Each row is a point. The last column is the point's height on a tilted bowl or saddle (a function of degree 2), plus a little noise. Along how many of its main directions does it bend up, bend down or stay straight?

Points, 16 rows:
[[-11  23 -28 -13]
 [-48  45 -25 -34]
 [-46  24 -41 -28]
 [-57 -41 -22 -17]
 [  0 -41  53 -35]
 [ -3 -62  20 -23]
 [  5  -9   7   4]
 [ 39 -28  51 -64]
 [ 29  -6 -40 -26]
 [-20  17  -7   2]
 [ 11  53 -20 -50]
 [ 47 -29  -8 -37]
 [ 37 -28   9 -28]
 [-19  71   0 -52]
 [ -1 -13 -11   5]
 [-10  12 -46 -19]]
Directions: 0 up, 3 down, 0 straight

Points:
[[-32  34 -17   9]
 [ 18  74  14 -71]
 [ 37 -45 -19  27]
 [ 41  18   4 -11]
 [ 26  27  18 -26]
 [  4 -45 -15   6]
 [-48  16  10  15]
 [ 34   6 -75  64]
 [  4 -41  -2   8]
 [-13 -47 -13   2]
 [ 77  -4  -7  38]
 [ 14  43  25 -42]
 [-14  17  -4  -4]
 [  7   3  11  -7]
 [ 30 -19  10  11]
 [ -4 -44  16  12]
 [ 19 -29 -83  55]]
Directions: 2 up, 1 down, 0 straight

Points (24 x 5):
[[ 61   7  69   7  -8]
 [ 33  -7 -66  -9 -26]
 [ 23 -35  32  53  -8]
 [ 14  15  31   6 -14]
 [  5 -16  46  -7  -5]
 [ 17 -12  24   5 -19]
 [-64 -29 -33   1 -18]
 [-22  22 -17  15 -23]
 [-17  28  74 -26  40]
 [ 31  42  18 -41 -45]
 [-21   1   8  -6  -6]
 [-31  27  -1 -37  19]
 [-16 -10  54   5  11]
 [ 23  25   2  -2 -34]
 [-49  10  54  -4  43]
 [-64 -23  -5 -53  28]
 [ 60  19   0 -75 -84]
 [ 29  -2   4  24 -30]
 [  9 -69  16  14 -31]
 [  7  16   8 -30 -21]
 [-28 -20 -37 -21 -11]
 [-50 -19  36 -22  19]
 [-52  12  18   3  17]
 [-19 -10 -20  77 -68]]
Directions: 2 up, 2 down, 0 straight

Points (45 x 7):
[[-41   3  33  48 -13  -3  56]
 [-13  21 -16 -11  46  42  24]
 [-20  -8  25  -7 -24 -39  25]
 [ 28  28 -39 -26 -38 -95  21]
 [ -6  -4  -2  30 -34  31  44]
 [ 13  37 -19 -31 -11  16   2]
 [-60  -2 -28  36 -20 -17  66]
 [-22   5  -5  13  24 -12  15]
 [ 30 -18  11 -20  27  15   8]
 [ 23   2   9 -50  -3  13   5]
 [-18 -18 -21  -6  -3  19  39]
 [ 36 -48 -46  39  15 -34  77]
 [ 10 -19   9 -20  35 -39  16]
 [ 13   4  24  14  13 -18  -4]
 [ 10  19   2  40  -2  -7  14]
 [ -4 -10 -12  62  25 -15  51]
 [-47 -19  28 -41 -38  23  68]
 [ -5  25  -9  19 -42  18  36]
 [  9  -5 -41  -5 -26 -14  24]
 [ -6  -1 -17 -37   6  25  27]
 [ 20 -10  19 -30   8  -4   1]
 [-42  21 -20  44 -15  26  68]
 [-27 -18  20  26  -7   7  38]
 [-17  -8 -26 -41   7 -21  24]
 [ 11   5  -3  -2  19  25   5]
 [ -1  17   3   1 -15   8   6]
 [-18  -3  -5 -21  49   6  24]
 [-29  17  11  16 -14  -6  23]
 [-24  -1  -3 -43 -11   8  31]
 [-21 -20  39  -8  29  21  29]
 [ -9 -17   3  -5  -5  -4  19]
 [-23  36 -21 -11   2  39  30]
 [ 42  31 -61  19  10   9  30]
 [ 18  13 -33 -12  36 -29  -5]
 [ 56   1   9  -6 -53  19  27]
 [ 30   5  22  11 -21  -5   2]
 [-29   3  54 -39  -5  18  30]
 [ -5  -6 -30   6 -17   9  31]
 [ 34  38   3 -60  16 -10 -23]
 [ 50  11  28  10   5  17 -13]
 [ 26  -9 -18  -4  10 -24   9]
 [-16  -9  42 -55   0   0  29]
 [ -8   9  22  -6  -7 -54  10]
 [-18 -40  19 -24   0   1  40]
 [-12  13  22   8   7   9   4]]
Directions: 4 up, 0 down, 2 straight

Points:
[[ 19  16  28  34  -9   8 -17]
 [ -2   5 -62 -25  17 -29  41]
 [-52  -6  -2  -1  -7 -12  12]
 [-55   3  20  -9  -7  18   5]
 [ -2  10  33   4  19   0  -1]
 [-24 -34  16   4 -22  15   7]
 [-40  16  -4  17 -13 -20 -10]
 [ 30  33 -22  -6 -22 -47 -21]
 [ 22  22  10  46   3  18  -8]
 [ 19  -1 -20 -15 -13  38  21]
 [ -5  25 -17  18  40 -16  14]
 [-64  24   2  12   2  24  13]
 [-11  25  31 -19  16  35  -1]
 [ -3   0  23  33  26 -19  -3]
 [ 28 -22  -8   0  28  -6  44]
 [ -5 -54 -11 -12  47 -34  64]
 [ 37  -2  27 -12  -1 -32  -1]
 [ 19 -55  24  46 -46  30  68]
 [ 12 -35 -45  34  24  28  66]
 [-47 -24   8  10  -9  10   8]
 [ -3   2  34  46   5   4 -14]
 [-40 -32 -21 -12 -16  33  25]
 [ 25 -40  -6   2  19  38  72]
 [-15  41 -17  -6  -5 -24   7]
 [ 36 -18   0  40 -44   0  25]
 [-39  16 -31  -9   3  25  36]
 [ 24  15 -54 -37 -13  -1  10]
 [ 32 -35   1  10 -17 -13  35]
 [ 19  59  24 -31  22  28 -26]
 [-20 -19   2  31  -4  95  49]
 [ -2  -1   4   1 -10 -21   1]
 [ 15  -4  26 -11  46  42  33]
 [-45  -4  -4  18 -13 -23  -9]
 [ -4  36 -18 -18 -39  11 -16]
 [-21 -14  21 -15  63 -26  57]
 [-25 -10 -43 -41  -2 -20  44]
 [-18   0   5 -39  20 -18  43]
 [ -7  56 -53   9   9 -12   6]]
Directions: 1 up, 3 down, 2 straight

Points (64 x 9):
[[ -2 -12   2   6  42  20  50  -2  25]
 [-40  -5  28  -9 -28  23  21 -34   5]
 [ 20   0  32 -16 -33  19 -14  46   8]
 [-18  13  23 -54  10 -16 -14  -5  16]
 [  2  10  -2  32   4  11 -20   9   2]
 [ -9 -10   4 -30  -6  -4 -13  19   0]
 [ 33  29  31  14 -22   3 -25  18  22]
 [-16  -6   6  50  48  16 -39   1  27]
 [ 20 -18   7 -16  15   8 -20  -9  16]
 [-28 -32  -5   2  49 -11  15   3  26]
 [-11  14  26  75  -6  41  38   1  24]
 [ 26 -38 -13   7   1  20   9  47  33]
 [-17   7 -11  -7   4 -30 -10  35  15]
 [ -7   1  39  -5  11  33   5  22 -18]
 [  2 -20  11 -11 -14 -25  22  15  23]
 [ -3  69  -7  50 -51  22 -23  25  26]
 [-11 -32 -33  30 -60   0   6  -7  31]
 [-30  -3 -16  16 -12 -39  -1 -12  27]
 [  3  33 -22 -12 -14   6  -3 -27  10]
 [ -6   8  59  19  23   1 -29  -9   9]
 [ 14  20 -19  -4  -9 -15   4   2  11]
 [-22 -34 -19  20 -22  14  21 -33  27]
 [-10   6  -5 -15  -3  22  -6  14 -12]
 [-48   6  -1   2  -7 -62   9   6  45]
 [  2  40 -12  42  61 -55  25  26  83]
 [ 23 -44 -29 -40 -15 -31  -5 -50  73]
 [ 33   7 -21 -61  -6  57   6  -2  29]
 [ 30 -18 -40  29 -19  51  14   0  29]
 [-19   5  -2   6  13   2 -21   4  -3]
 [  9   9 -34 -24  36   8   9  13  14]
 [  4  -7 -20 -17 -22 -17  -6  14  12]
 [ 23 -54  -7  11  42 -21  -8  -6  65]
 [ -2  -8  43  28  31   8   1  -6   6]
 [-35 -14  33 -43  14 -22 -21   4  11]
 [-44  29 -34 -36  19 -41   3 -27  52]
 [ -9  12   3 -30  16 -29 -34 -32  36]
 [ 41   2   2  15   5 -56   1 -23  62]
 [-24  30  -1  29 -22 -33 -31  -8  26]
 [-50  -7  55  -1 -14 -15   0 -72  48]
 [ 25  19  51  45   1  31   8  19  15]
 [-14  14 -28 -16  64   3 -44  13  30]
 [-22  29  19  -5 -27   7 -54  20   6]
 [ 21   0  59 -21 -27 -41  24  42  61]
 [ -1  11  18  11  12 -11  56 -13  31]
 [-15  13  -2   5 -12  20  17 -40   8]
 [-17 -26 -37  53  18 -10  41  54  62]
 [-21 -29  26   5  -4  95  -6 -20  12]
 [-18 -22 -35 -36 -35  52  10 -31  29]
 [ 15  31  81  15  -2  15  -1  13  14]
 [  8   5  14 -20  -3  28 -60 -19  21]
 [ 11 -59   1 -29  16  23  40  -5  46]
 [-25  -5 -46  18  39   3 -22   8  22]
 [ -5  15  52  48   7  15 -52 -11  23]
 [ 39   4  15 -44  -2  37   5  32  22]
 [ -3  -2  -3  21 -12 -31  -9 -60  43]
 [-38 -18  -8   7  -6 -18  -7  37   9]
 [-10  32  21  15  -9  31  13  29  -9]
 [ 24   5   0  16  30 -25  10 -46  43]
 [ 27  13 -16 -50 -30  -6  35  27  39]
 [ -9 -48  44  10 -44   0  19 -34  38]
 [ 12  -4 -29 -16 -46 -32   7  20  29]
 [-94  12 -48  17  -3   1 -20   4  44]
 [-55 -12  19 -49  10  37 -26  20 -19]
 [ 12 -24  27  -7 -22 -13 -39   2  27]]
Directions: 7 up, 0 down, 1 straight
